Rows are points. The points of each table are mixes of a few directions, plus a little noise. How many directions does each table use, and how many do they share? Where both have some left over, give the other angles between the two spaces (their principal angles), to ten degrees, smallest first.

First (6 x 3)
[[-21  22 -28]
 [-18  19  47]
 [ 27 -30 -55]
 [ 13 -15 -36]
 [ -8   9  51]
 [  6  -7  20]]
Second (7 x 3)
[[ 29  -8 -12]
 [-19   5   8]
 [ 23  -6 -10]
 [-29   7  12]
 [ 81 -21 -34]
 [-25   7  11]
 [-59  15  25]]
Directions: first 2, second 1, shared 0; angles 30

First (7 x 4)
[[ 16  17 -17   7]
 [ 14  14 -14   6]
 [-56 -59  59 -23]
 [-13 -13  14  -5]
 [ 51  55 -55  21]
 [ -9 -10   9  -4]
 [ -4  -4   4  -2]]
Second (6 x 4)
[[ -6  -6   6  -2]
 [ 13  12  -1 -17]
 [-30 -27   6  30]
 [ 34  34 -25  -6]
 [ 39  36  -3 -50]
 [-51 -49  16  44]]
Directions: first 1, second 2, shared 1

First (9 x 6)
[[ 30 -28  14  -1   0  21]
 [-25 -23  -2  21  26 -43]
 [-16  59 -27 -19 -25  18]
 [  5  -3  37  22  -1 -38]
 [ -4   7   4  20  -2 -27]
 [ 23  12  -4  -4 -20  26]
 [-32  17 -34 -48   8  41]
 [ -9 -24  47  -5  21 -24]
 [ 28 -19 -36  14  -7  27]]
Second (8 x 6)
[[ -2 -18 -10  14  11 -11]
 [-15  38 -15 -22 -13  16]
 [ -7  -9 -15  11   8 -10]
 [-26  58  -9  -8 -19 -12]
 [-15  -7 -34   2  11   3]
 [  8 -15  13  13   4 -13]
 [-12  -4 -26   1   8   1]
 [ 70 -43  95 -11 -10  26]]
Directions: first 4, second 3, shared 3

First (7 x 9)
[[-14 -34 -12  24   0  14  -7 -20  -4]
 [  7  16   6 -11   0  -7   3  10   2]
 [  4  11   4  -8   0  -4   2   7   2]
 [-11 -28 -10  19   0  12  -6 -17  -4]
 [ 39  95  32 -64   0 -39  20  56  13]
 [-16 -40 -14  27   0  17  -8 -24  -5]
 [ -8 -20  -7  13   0   8  -4 -11  -2]]
Second (7 x 9)
[[-35  46  16 -25   4  -3   3 -18   4]
 [-32  -3  17  12 -16 -28  -3 -37   3]
 [ 34 -44  -4  43  -6  -3  -1   0  -5]
 [  1   3 -36 -37  15  14  -1  57   9]
 [-37 -29 -33  -7   9  34 -13  -5  -2]
 [ 17  31  26  21   8  -6  14 -10   0]
 [ 52  -4  12  -6 -16  -8   0  12  -8]]
Directions: first 1, second 5, shared 1

First (8 x 11)
[[-22 -22  15  16   4  12 -24  -2   3 -26  -9]
 [ 28  23 -19 -19  -2 -11  25   3  -1  30   8]
 [  2 -24  -1   5  15  29 -34  10  21 -12 -16]
 [ -6  49   4 -10 -31 -60  69 -21 -44  23  33]
 [ 33 -38 -23  -5  36  63 -61  29  53   0 -32]
 [-35 -14  24  19  -6  -5  -9 -10 -12 -29   0]
 [ 33 -12 -22 -12  20  33 -25  19  31  14 -16]
 [-33  37  22   5 -35 -63  61 -29 -52   0  32]]
Second (11 x 11)
[[ 12   5  10  -8  52  -1  22 -32 -28 -28 -28]
 [ -9  25 -29 -10  23  21  28   2 -10 -47 -15]
 [ 15   4 -18   2  23  36  32 -32 -29 -41   2]
 [-22  -3   8  -4 -42 -59 -51  55  35  53 -17]
 [  0 -10  34  26   4   7  -7  19  23  52  37]
 [  6   1 -13 -27  -5  25  25 -55 -17 -57   0]
 [-19  -3  36   6 -16   4  -9  22  47  46  45]
 [-18  -4  19 -34 -29 -58 -34   5  23  15 -30]
 [ 19   7 -35   4  24  37  33 -30 -42 -54  -9]
 [-14   6 -14  -2 -22 -40 -31  45  12  21 -28]
 [ 29 -27   3  46 -13  29  -7   1 -15  41  43]]
Directions: first 2, second 5, shared 0; angles 70, 90
